Each row of a before or after table is a point. One or more steps were done to the points. Then noise was added and the rows were shuffled. The steps act on columns, c1 being the first. Name the steps. A step turns or swaps two columns, mirrors them in a line or flattens them onto one, adds a multiple of one to another, or multiplies or shifts one. Angles are multiples of 10 degrees, from the lower column toward the higher: turns from -170 to 170, lines from 10 to 170 but not 90. Use the fewest steps. Two steps may share a column if one is a turn and the other turns, adds or multiplies; they go together, in the order done. Otherwise the lowest column goes first.
In the rows, zero is written as 128.

Before (14 x 3):
[[118  78 119]
 [ 90 147 141]
 [ 91 162 195]
 [ 55 101 158]
 [130 172 112]
 [114  91 109]
 [122  52 109]
 [134 162 137]
 [117 170 157]
 [130 104 107]
 [105 169 159]
 [122  96 127]
 [132 158 111]
 [123 110 109]]
After, 14 rows:
[[107 167 103]
 [149  92 125]
 [148 109 138]
 [148  51 134]
 [120 162 127]
 [130  97 122]
 [114 169  92]
 [141 175 136]
 [ 88 161  62]
 [143  78 126]
 [139 145  86]
 [141 103 140]
 [139 158 143]
 [140 103  46]]
Steps: turn c1 and c3 by 120 degrees

Before (10 x 4):
[[140 131  25  79]
 [156 155 126 116]
 [189 129 125  60]
 [134 104 156 112]
 [155 137 157 108]
 [152 157 149 119]
 [149 103 154 112]
 [162 115 103 111]
 [154 128 123 122]
 [143 106 161  79]]
After (10 x 4):
[[190 127 129  62]
 [154 152 110 109]
 [142 167 137  81]
 [154 123 130 123]
 [139  30 159  79]
 [149 160 142 112]
 [156 117 104 116]
 [162 110 149 111]
 [134 164 142 113]
 [152 138  94 117]]
Steps: turn c2 and c3 by -110 degrees

Before, 13 rows:
[[122 141  93 109 152 184]
 [116 116 115 176 123 168]
 [128 188 108  67 163 145]
 [107 178 118 155  85 128]
 [185  98 142  68 173  86]
 [155 100 110  89 127 148]
 [166 112 148 107  90  46]
 [181 144 120 161 141 130]
 [106 159 128 120 185 129]
 [176 139 136 121 137 131]
 [110  86 130 131 129 149]
 [120 124  80 129 193 146]
 [ 89 135 101 125 122 135]]
After:
[[119 133  80 127 191 145]
 [162  93 137 123 137 131]
 [168  89 121 161 139 131]
 [118  92 109  90 132 146]
 [ 81 124 132 135 128 148]
 [177 159 110  67 162 143]
 [131  87 146 105  91  45]
 [111 131 115 174 123 169]
 [143 165 129 121 186 130]
 [116 165 103 122 121 137]
 [138 138  90 111 151 183]
 [131  65 139  66 174  83]
 [162 173 121 156  89 131]]
Steps: turn c1 and c2 by -60 degrees

Before:
[[140 170 118  77 136  92  96 113]
 [141 162 161 151 155 110 159 112]
 [ 96 123 131 115 100 106 175 139]
 [100 151  96 145 158 149 103 113]
 [ 90 162 126  72 149 152 133 171]
 [144 113 144  68 149 135 138  89]
 [ 70 130 130  81  97  83  84 111]
 [166 134 158 107 126 154 145  89]]
After:
[[137 209 131  67 140 132  94 114]
 [100 173 137 153 170 132 100 112]
 [146  98 157  87 128 173 127  88]
 [ 73 134 105  65 110 125  87 111]
 [142 194 167 129 115 101 170 112]
 [ 95 116 104 103 112 119 178 140]
 [163 139 136 130 100 162 139  91]
 [ 88 196 144  99 140 181 119 174]]
Steps: multiply c2 by 2; turn c3 and c5 by -60 degrees; turn c4 and c6 by -40 degrees; add -0.3 times c6 to c7

Before:
[[124 141 131 153 112  85  90 150 114]
 [ 70 159 155 153 165 120 141 149 160]
 [149 137 115 155 164 118 152 150 137]
 [122 146  69 118 107 107  87 132  89]
 [109 157 175 126 156 163 140  88 166]
 [ 91 163 152  90 102 114 129 119 175]
 [142 192 116  86 129  78  87 185  80]
 [167 192 102 146  89 145 143 140  83]]
After, 8 rows:
[[137 161 102 126 157 163 140  88  68]
 [ 90 179 114  85 129  79  92 182 175]
 [ 66 180 131 145  93 143 145 140 182]
 [127 148 154 117 112 106  89 133 192]
 [128 143 117 153 118  85  90 154 135]
 [155 172 127  91 104 117 129 119  75]
 [110 126 142 155 168 113 149 147 120]
 [170 176 122 150 163 121 142 146  88]]
Steps: mirror c1 and c2 in the line at 100 degrees; turn c3 and c9 by -150 degrees

Before:
[[ 74 102 116 130  67 119 140 166 142]
 [165 188 181 171 165 154 135 152 115]
 [ 82 165 115  98 140 108 153 107 164]
 [113  79  63 139 132 156 138  96 106]
 [138 101 101 120 125 161 136  80 135]
 [206 170 196 125 163 117 120 150 100]
 [131  78 128 146 138 154 110  99 150]
 [ 91 147 113 122  95 129  95 120  91]
 [125  82 126 166 125 123 145  76  93]
 [106 118 137 144 143 133  96 104 108]
 [192 203 167 169 127 101 114 150 154]
 [ 80 164 152 117  64 143 130 118 113]]
After:
[[194 202 166  88 176 102 101 150 153]
 [136 102 101 140 131 158 128  79 137]
 [167 188 182  75 130 155 125 152 113]
 [ 75 104 115 149 157 120 132 171 143]
 [103 116 137 108 107 133  86 103 109]
 [ 84 167 115 152  85 108 143 109 165]
 [113  76  64 117 119 154 128  95 103]
 [133  80 126 106 126 151  99  98 148]
 [ 80 164 151 160 156 145 125 119 116]
 [ 92 150 112 143 137 130  85 123  92]
 [206 173 197 115 134 117 110 149 100]
 [125  82 127  94 143 121 136  79  91]]
Steps: turn c4 and c5 by 160 degrees; add 0.5 times c1 to c5; shift c7 by -10

Before (11 x 11):
[[100 129 107 104 146 110 124 131 111 205  78]
 [117 102 147 139 149 161 154 131  99 151 152]
 [169 110  99  88 113 102  64 116  79 112 122]
 [155 113 131 150 125 107 158 113 133 158 102]
 [139 137 104  49  98 108 100 144 164 135 153]
 [107 126 192 180 133 122 134 110 123 102 128]
 [147  81 104 114 120 149 108  62 118 144 120]
 [143  76 143 129  97 113  84 127  70 153  68]
 [115 137 122 151  34  65 141 115 104 107 145]
 [143 143 145 114 116 116 114  77 135 193 144]
 [108 178 122 165  66  98 102 145 151 144 179]]
After (11 x 11):
[[159  74  96  87 112 102  90 125  78 113 108]
 [140  59 142 129  99 114 129 132  70 152  36]
 [156 130 145 115 117 116 108  85 134 193 133]
 [155 135 131 151 126 109 162 118 136 156  99]
 [119 130 193 182 133 122 132 108 122 102 132]
 [129 116 101  50  98 109 101 143 165 136 121]
 [160  80 103 111 122 150 144  73 117 144 115]
 [110 127 107 103 148 107 123 122 110 205  95]
 [111 151 124 166  68  98  76 138 151 144 117]
 [126 142 120 153  34  67 135 113 105 104  51]
 [120 124 148 141 146 158 167 128  99 151 172]]
Steps: multiply c1 by 0.7; turn c1 and c8 by 20 degrees; turn c2 and c7 by -40 degrees; add 1 times c5 to c11

Before, 13 rows:
[[102 112 101 145 157  76 126 142 115 161 144 156]
 [120  47 122  87  89 126 108 112 120 160 130 124]
 [131 107 158 150 140 131 136 138 189 128 149 120]
 [109 140 165 140 147 118 138 133 110 140 126 134]
 [119 139 135 149 117 126  39 135 129 142  99 135]
 [132 105 133 147 133 134 118 169 116 158 118 130]
 [ 84 146 123 151 135 122 146 143 178 136 145 138]
 [126 148 147 137 144 115 142 148 121 159 146 172]
 [121 124 116 151 140 130 123 148 120  95 136 174]
 [117 124 115  74 131 133 119 101 124 147 144 110]
 [104 123 155  64 150 110 127 141 131 150 127 119]
 [136 139 146 122 119  68 133 161 139 121 129 117]
 [129 141 135 132 150 120 142 118 127 160  98 161]]
After, 13 rows:
[[123 132 114  69 133 136 134 123 115 148 143 109]
 [116 123 133 158 134 139 125 158 132 159 116 131]
 [112 124 100 149 156  25 137 135 100 161 142 153]
 [125 130 117 158 141 132 101 138 124  96 135 173]
 [109 125 166 141 147 107 154 128 109 138 130 133]
 [137 129 146 131 121   8 134 161 136 120 128 114]
 [179 119 121 154 136 117 157 133  81 138 144 138]
 [187 111 158 152 140 134 109 130 131 128 153 121]
 [128 128 135 133 149 112 166 117 129 160  97 165]
 [119 126 148 142 144 106 173 146 129 163 145 172]
 [120 103 122  82  91 123  73 128 119 159 134 125]
 [135 128 153  72 151  93 141 162 104 148 125 117]
 [128 213 135 147 117 123 101 130 119 141  97 134]]
Steps: swap c1 and c9; turn c2 and c7 by 60 degrees; add 0.7 times c10 to c7; turn c4 and c8 by -20 degrees; multiply c6 by 2
